Each row of a before or after table is a point. The points were changed in one or more steps. Then noise was added and the rows were shuffled. The steps act on how far a point lies along the listed directions, d1 being the first. Name the steps. A step turns or swaps two directions, mirrors them in a line or flattens them onto one, adds a multiple of one to another, or multiplies one. Angles are multiples of 10 degrees, from the lower direction toward the higher: turns from -170 to 170, lines from 10 to 170 but not 90. Use the fewest steps. Two steps may share a direction if one is a turn and the other turns, adds or multiplies; they go together, in the order done. Otherwise the lowest direction goes first.
In the rows, 128 means zero.

Directions:
(1): [101  82]
(2): [ 82 155]
Before (9 x 2)
[[ 57  96]
 [185 144]
 [130  87]
 [114 194]
 [185 154]
 [127 115]
 [175 111]
 [ 91 117]
 [153  93]]
After (9 x 2)
[[ 51 119]
 [ 90 117]
 [161 168]
 [151  63]
 [188 135]
 [134 167]
 [108 164]
 [119 137]
 [186 148]]
Steps: swap d1 and d2

Directions:
(1): [139 143  39 115 141 124]
(2): [206 129 139 107 129 171]
(3): [161 163 126 203 116 106]
(4): [138  75 109 134  56 121]
(5): [151  67 128 145 181  94]
(6): [152 152 142  83 113  57]
Before (8 x 6)
[[106 110  89  54 131 213]
 [148  87 151 152 117  67]
 [ 91 104 103 171 158  82]
 [133 146 130 152  72 173]
 [110 122  96 125 168  91]
 [132 149 145 133 172  89]
 [ 77 111 167 138 193  86]
 [182 106 128 144 131 171]]
After (8 x 6)
[[130  37 202 161  81 102]
 [107  97 200 135 164  71]
 [100  78  76 148 128  91]
 [ 91 177 156 132 129 172]
 [151 138 142 130 184 171]
 [134 170  29 123 143 182]
 [168  87 143 126 103 104]
 [144 101  34 125 128  91]]
Steps: multiply d1 by 2.5; mirror d2 and d4 in the line at 160 degrees; multiply d3 by 0

Directions:
(1): [110  67 166 119 146  78  60 149  79 125 132  93]
(2): [195 139 109 105 147 127  72 170 193 121 173 122]
Before (9 x 12)
[[113 128 124 136 116 127 154 115 115 132 120 129]
 [120 170 121 158  92 158 172  99 132 134 111 165]
 [160 116 136 103 156 110  77 168 160 126 157 122]
 [123 198  82 152  99 196 249  92 173 128  93 176]
 [155 142 127 112 128 136  96 158 162 133 160 129]
 [128 155 115 138 117 137 176 106 130 121 103 142]
 [153 116 132 105 131 116 104 160 121 112 140 127]
 [134 157 112 125 130 132 113 128 137 139 139 143]
 [123 166 102 156 113 170 189 113 144 136 116 147]]
After (9 x 12)
[[139 167 115 124 113 160 150 134 163 139 141 149]
 [113 111 135 130 123 112 126 127 107 130 123 117]
 [ 34 109 150 162 105 134 217  79  47 129  54 138]
 [ 84 126 155 159  98 123 142 101  73 135  98 142]
 [165 143 115 107 125 138 132 152 144 114 139 143]
 [165 163 109 113 139 149 141 145 189 130 148 152]
 [ 77 119 137 161 117 138 168 107  79 136  96 127]
 [119 157 117 130 123 136 132 118 122 140 126 146]
 [104 121 139 138 123 111 152 108  90 121  96 126]]
Steps: turn d1 and d2 by 70 degrees
